Each row of a before or after table is a point. One or more steps were done to the points. Then noise was added and the rows were shuffled. The steps act on how far a point lies along the listed directions, d1 being the first. Name the steps. A step turns or swaps two directions, mirrors them in a line or flattens them onto one, adds a multiple of one to another, or multiplies one. Angles are multiples of 10 degrees, from the lower direction toward the higher: turns from -170 to 170, lines from 10 to 170 but not 90. Use the fewest steps. Two steps may share a direction if one is a turn and the other turns, adds or multiplies; they go together, in the order done. Otherwise the lowest direction goes first.
In the rows, zero is written as 128.

Directions:
(1): [156 173]
(2): [ 83 156]
Before:
[[104 150]
 [127 123]
 [144 153]
 [142  51]
 [217 152]
 [175 132]
 [ 94 104]
 [112  84]
 [158 191]
 [184 163]
 [154  48]]
After (11 x 2):
[[135 139]
 [133 159]
 [148  87]
 [163 141]
 [150  87]
 [126 107]
 [109 145]
 [128 127]
 [110 118]
 [165 128]
 [181 126]]
Steps: multiply d1 by 0.4; multiply d2 by 0.7

Directions:
(1): [ 88 100 171]
(2): [148  69 109]
(3): [ 81 127  84]
Before (9 x 3):
[[111  95 109]
 [208 177  97]
 [155 167 102]
 [ 68  71 142]
 [186 121 140]
 [179 140 130]
 [114 147 130]
 [149 141 116]
 [171 147 172]]
After, 9 rows:
[[126 130 129]
 [ 43  80 158]
 [177 156 116]
 [167 157 137]
 [171 151 167]
 [174 163  94]
 [158 148 113]
 [227 192  76]
 [ 95 113 114]]
Steps: multiply d1 by 1.3; flatten d2 and d3 onto the line at 70 degrees

Directions:
(1): [115  97  99 188]
(2): [157 188 103 153]
(3): [194  95 120 122]
(4): [114 123  64  92]
Before, 8 rows:
[[130 188 106 146]
 [ 67 136 110  89]
 [ 89 116 218 117]
 [ 95 126 166 109]
 [157 140 118 213]
 [158 110 129 137]
 [197 138 108 159]
 [ 89 133 178  82]]
After, 8 rows:
[[ 89 132 134  47]
 [142 153 167 183]
 [129 163 106 163]
 [110  73 123  74]
 [ 75 115 164 125]
 [141 109 111 102]
 [131 157  97 191]
 [124 191  59 167]]
Steps: multiply d1 by -1; turn d3 and d4 by 150 degrees; turn d2 and d3 by -150 degrees

Directions:
(1): [ 77  97 116 105 192 117]
(2): [173  91  72 163 150 143]
(3): [161  85 150  65 120 160]
(4): [152 111 196 168 165 121]
(5): [167 138 120  99 140  52]
Before:
[[178 142 127 155 156 112]
 [119 175 188 173  80 117]
 [ 77 184 200 149 161  84]
 [ 54 182 134 110 121 138]
 [ 80 114 101 177 152 172]
 [ 88 131  67 127 137 164]
 [126 112 134 161 136  95]
 [ 45 164 103 132  56 163]
 [164 124 144 119 138 115]
 [167 146 209 113 123 154]
 [117  61 149 150 151 191]]
After (11 x 6):
[[172 117 108  93 143 126]
 [ 88  59 156 132 167 184]
 [ 95 193 137 132  89 145]
 [ 61 102  92 122 146 186]
 [ 61 148 104 153 161 136]
 [124 105 115  98 118 116]
 [198 130 177 125 122 176]
 [162 124 143 114 137 121]
 [ 69 160  91 190  79 157]
 [174 130 109 115  51 167]
 [133 170 153  36  54 142]]
Steps: add -0.3 times d5 to d2; turn d1 and d2 by -50 degrees; swap d3 and d4

Directions:
(1): [101 158  74 142 163 191  93 132]
(2): [102  81 171 113 174 170 152  86]
Before:
[[136 125 170 122 127  94 138 120]
 [140 147 102 138 108 112 118 143]
 [ 97 159  81 145 144 165  94 138]
 [110 141  83 144 171 183  86 147]
 [117 121 121 138 145 158 135 112]
 [112 139 125 114 145 140 119 120]
 [114 119 100 146 146 153 121 129]
 [ 94 140  77 138 209 249  94 114]
 [108 109 140 145 154 147 133 117]
 [136 132 117 128 141 136 113 122]
 [ 92  93 161 117 197 217 134  76]
 [105 141 116 138 134 122 135 150]
 [145  82 185 102 126 128 168 104]]
After, 13 rows:
[[125 133  91 151 128 135 115 143]
 [130 198  25 156 149 193  65 168]
 [121 173  78 148 105 117  94 160]
 [ 92 154  86 139 185 230  89 114]
 [112 142 121 139 127 112 139 150]
 [144 131 126 131 102  96 134 137]
 [121 137 102 143 136 153 125 125]
 [121 116 173 120 152 122 138 107]
 [108 125 117 153 153 152 119 129]
 [136 162  69 151 129 135  80 176]
 [116 150 114 119 136 133 114 129]
 [140 137 116 131 132 127 114 127]
 [119  90 161 108 161 180 151  96]]
Steps: turn d1 and d2 by -50 degrees

Directions:
(1): [138 129 109 115 109  24 100 132 130]
(2): [113  81 177 190 113 112 137 182 147]
Before:
[[110 123 159 170 125 160 130 145 131]
 [ 89  45 227 249 115 171 170 210 158]
 [111 123 151 158 131 137 116 130 150]
 [103  75 211 199 127 221 176 171 162]
 [136 142 113  93 149 120 107 113 123]
 [133 168  81 110 156 133 112  98 123]
 [117 120 140 152 123 109 138 139 123]
 [112 106 155 153 121 112 127 129 152]]
After, 8 rows:
[[125  98 164 157 108  94 131 147 152]
 [122 126 140 156 123 119 112 143 127]
 [118 132 140 149 131 116 106 121 150]
 [126 163  92 116 158 153 122 103 126]
 [106  63 185 208 100  58 134 192 156]
 [118 120 136 154 120 105 134 139 121]
 [127 133 123 100 149 142 116 116 127]
 [116 106 155 150 118 108 123 124 152]]
Steps: flatten d1 and d2 onto the line at 70 degrees

Directions:
(1): [132  61 110 124  77 179 148  97 159  77 147]
(2): [ 84 146 194 111 112 132 146 167 134 115 207]
(3): [158  83 195 184 153 141 153 139 164 168 109]
Before:
[[125 128 149 106 124 132 131 128 108 125 121]
 [150 149  71 114 139 110 103 129 123 148  84]
 [145  55 249 180 114 174 202 145 198 140 145]
 [130  62 157 148 104 167 158 115 171  97 154]
 [130 211 103 122 150  76  99 103  86 170 135]
 [104 118 205 121  98 148 158 174 170 131 221]
 [ 99 147 125 101 109  90 129 138 137 111 124]
 [ 97 201 161 119 164  66 105 164  89 190 136]]
After, 8 rows:
[[115 173  39  54  89 120 101 116 104  92 157]
 [134 125 138 107 124 129 127 120 104 127 108]
 [116 150 108 117 136  97 105 122 103 159 112]
 [161 138 133 164 148 109 123  87 127 178 115]
 [153 109 164 152 146 134 133 149 160 168 109]
 [ 62 189 132  46  70 128 145 141 110  61 214]
 [105 129 118 106 102 131 132 121 133  89 167]
 [130 125 104 126 119  96 129 123 145 120  83]]
Steps: multiply d1 by 0.4; turn d2 and d3 by -110 degrees

Directions:
(1): [145  78  85 169  96  74 122  72 154  93 131  89]
(2): [169 202 120 144 142 125 157  86 131 141 207 121]
(3): [165  90 149  85 129 134 166 166 200  87 168 142]
(4): [155 108 159 116  44 141  69 113 119 162 164 162]
(5): [146 146 161  97 159  37 112 104 146 144  97 178]
Before (8 x 12):
[[175 167 117 125 145 111 142  90 171 128 178 133]
 [118 138  97 165 141  49 106  45  96 135  93  91]
 [157 198 160 117 121 139 170 135 126 144 227 160]
 [151 133 186  96 115  98 108 136 133 171 121 169]
 [122 142 136 143 153 131 166 143 153 132 155 120]
 [119 122 183 120 117 163 135 171 133 121 141 134]
 [139 168 155  96 175 124 153 137 130 148 129 163]
 [151 183  83 182 139 168 177  94 138 105 207 101]]
After (8 x 12):
[[135  60  81 182  13 227 108  98 104 111 209  43]
 [ 70  48 112 150 100 160  91 153 111 105  41 136]
 [ 91  83  74 151 117 193 130 154 131 106  98  81]
 [119 159 153 109 162 119 133 136 104 163  98 163]
 [148 151 151 118 152 140 170 155 154 131 157 125]
 [ 94 121 138 151 140 113 128 141 117 149  92 130]
 [ 74  97 164  94 156 117 148 199 125 112  63 161]
 [123 164 196 110 189  64 142 138 138 126 100 163]]
Steps: turn d2 and d5 by -150 degrees; add -1.5 times d1 to d5; turn d3 and d4 by -100 degrees

Directions:
(1): [124 154 125 109 131 122 160 157 154 127  29  87 132 194]
(2): [ 65 181  97 114  80 113  94 143 110  62 112 114 102  84]
(3): [118 137 150  94 175  59 139 161  55 150 108 183 111 121]
(4): [ 77  66 145 205 150 159 150 172 101  84 109 137 137 130]
(5): [109  53 122  43 116 147 130 163 144 145 112 111 157  75]
Before, 12 rows:
[[138 128 141  99 138  93 119 129 118 160 117 123 129 133]
 [ 83  96 114  83 124 103 132 183  93 124  96 130 136  84]
 [146 116 124 125 141 136 151 138 136 144 139 135 133 129]
 [ 53 102 116  91 111 128 120 176 122 104  94 113 139  70]
 [ 90 107 129  94 113 119 106 142 113 118 125 135 129  62]
 [164 166 156 159 142 119 114  86 103 147 181 145 115 144]
 [ 78 117 118 108 124 110 120 160 107  91 112 140 124  76]
 [159 155 136  83 124 103 127 128 129 142 115 124 123 126]
 [144 155 136 152 131 117 104 115 112 133 153 157 129 118]
 [135 178 130 148 125  94 105 102 107 127 189 163 114 136]
 [146 141 110 105 104 126 126 112 139 130 134 115 139 125]
 [126 174 118 172 135  99 123 135 107 119 134 131 116 144]]
After, 12 rows:
[[121 152 107 135 117 133 134 136 131 109 132 124 118 117]
 [120  92 122  98 141 121 141 172 127 149 108 117 151 114]
 [148 177 125  79 113  78  89 102 120 155 145 124 114 113]
 [119  92 162 203 190 114 160 152  90 121 117 173 131 152]
 [135 172 126  26  97 117 118 127 150 149  82  78 129 133]
 [111  91 171 250 192 126 154 140  82 131 153 174 132 154]
 [114 116 148 215 171  99 144 147  59 122 146 178 119 141]
 [142 146 157 181 164 104 138 117 106 145 115 155 122 161]
 [138 153 127  87 122 114 121 142 141 145  84 119 142 134]
 [197 206 124  32 103  80  98  83 141 173 160 128 110 106]
 [184 177 105  72 101 106 116  80 153 168 152 116 133 133]
 [148 162 118  20 115  90 131 136 159 172  91 109 139 159]]
Steps: turn d1 and d5 by 160 degrees; mirror d2 and d3 in the line at 80 degrees; multiply d4 by 3

Directions:
(1): [149  79 116 205 157  99  58 171 156 100 136 133 101 172 131 183 147 142]
(2): [162  90 185 139 122 150 130  55 163 160 100  87 118 192 177  92 154 135]
(3): [154 129  84 179 138 205 193 157 158  66 135 109 140 116 153 100 157  93]
(4): [152 134  54 121 185 101  98  92 161 157  76  81 188 106  88 119 145 114]
Before:
[[126 126 213  69  93  97 119  56 128 191 134 110 100 163 152 107 126 162]
 [127  87 140 183 107  82  71 175 124  92 157 161  78 174 132 203 141 157]
 [155 101 120 118 171  49  40  66 155 189  99  87 134 152 105 160 127 153]
 [116 140  55 124 179  79  98 190 102 135 124 130 136  76  70 168 110 129]
 [146  49 165 169 144  64  46 116 139 162 107 115  96 190 155 191 145 178]
 [129 102 161 119 133  75  15 116 132 164 127 128 130 169 108 161 115 173]
 [110 137 101 130 181  51  54 154 125 141 114 151 150 105  69 185 114 147]
 [109  97 212  90 107  97  74  70 111 200 136 136 106 195 172 145 114 141]
 [141 119 127 149 140  99 107  95 134 141 115 108 119 149 116 124 145 142]
 [111 114 177 108 102  89  78 100 113 155 140 124  99 143 125 146 131 145]
 [159  90 106 146 164  76  52  94 165 158  81  91 143 174 126 121 141 136]]
After:
[[188  96  32 192 209 131 101 127 199 102 104  66 157 125 117 143 167 109]
 [146 143  94 168 124 192 205 184 156  51 175 124 116 101 151 110 157 106]
 [155  62  85 226 162 125  97 199 153  75 130 124 107 146 150 195 162 141]
 [164  87 144 124 178  99  99  61 156 196  75  59 129 170 136 114 149 142]
 [173  90 103 209 150 170  80 157 180  76 136  99 139 170 144 136 158 131]
 [139 123  88 169 146 109 121 136 139 110 129 113 132 125 107 130 149 126]
 [139 106  99 199 132 210 166 193 145  58 173 136 118 143 181 147 149  84]
 [138  65 172 189  96  99  79 153 139  99 154 149  64 202 159 186 143 161]
 [155 107  29 175 195  95  78 155 165 101  93  99 161 129  99 130 149 112]
 [176  92 139 178 186 119  90  75 192 151  79  75 154 180 139 124 165 129]
 [144 101 125 181 113 167 137 150 147  76 153 108 107 132 156 129 162 107]]
Steps: turn d2 and d3 by 150 degrees; turn d1 and d3 by -20 degrees; multiply d4 by 1.3

Directions:
(1): [120 116 138 106 128 121 139  75 170 143 151  94 117 110  35  61 111 138
 167  56]
(2): [104 109  82 155 136 126  71 125 141  65 190  51 145 144 130 186 115 167
 108  98]
(3): [ 72 199 128 101 208 131  92 138  89 145 139 160 152 104  92 165 151  82
 119  86]
Before:
[[127 153 130 123 136 143 113 128 109 134 106 150 137 129 118 141 135 120
  115 130]
 [102 135 100 127 148 135 110 116 141 112 141 110 138 125 108 151 119 139
  128 109]
 [124 145 133 128 148 134 111 163 101 130 106 161 143 115 186 168 140 121
  101 169]
 [124 147 137 134 125 131 139 145 102 134 112 158 135 127 139 129 147 118
  130 143]
 [158 115 130 154  85 132 132 142 124 107 110 120 126 155 181 145 124 148
  122 186]
 [120 131  88 145 141 118  80 155 116  85 154 102 147 156 177 203 129 136
   92 141]
 [139 131 139 132 119 122 125 131 125 132 103 157 121 117 172 127 122 116
  125 153]
 [ 86 148 105 130 165 127  81 114 127 105 170 104 147 126 101 166 135 127
  121  76]
 [136 140 126 139 131 138 134 166  98 129 102 155 140 141 174 169 136 112
   97 181]]
After:
[[217  52 157 154   8 127 199 109 173 130  81 111  90 160 167  50 102 176
  160 205]
 [139 148 155 110 131 138 168 141 110 172  83 179 128 123 123 109 136  94
  128 156]
 [ 88 162 111 108 176 136 111 111 134 132 137 130 140 109  76 139 127 116
  137  85]
 [151 120 143 132 104 120 135 126 134 133  99 154 116 120 173 113 118 123
  129 159]
 [ 40 216 126  87 236 128  71 107 101 150 166 150 158  91  34 156 155  72
  135  21]
 [113 161 137 129 142 131 131 149  95 137 115 165 142 124 131 137 151 111
  128 135]
 [103 184 131 111 170 144 100 131  90 142 109 167 147 118 101 155 144 101
  112 110]
 [128 151 150  83 147 113 153 100 141 179 110 158 118 111  60  68 129  95
  158  84]
 [112 174 160  92 171 132 133 141 102 178  89 196 136  87 122 115 145  89
  127 130]]
Steps: swap d1 and d2; multiply d3 by 3
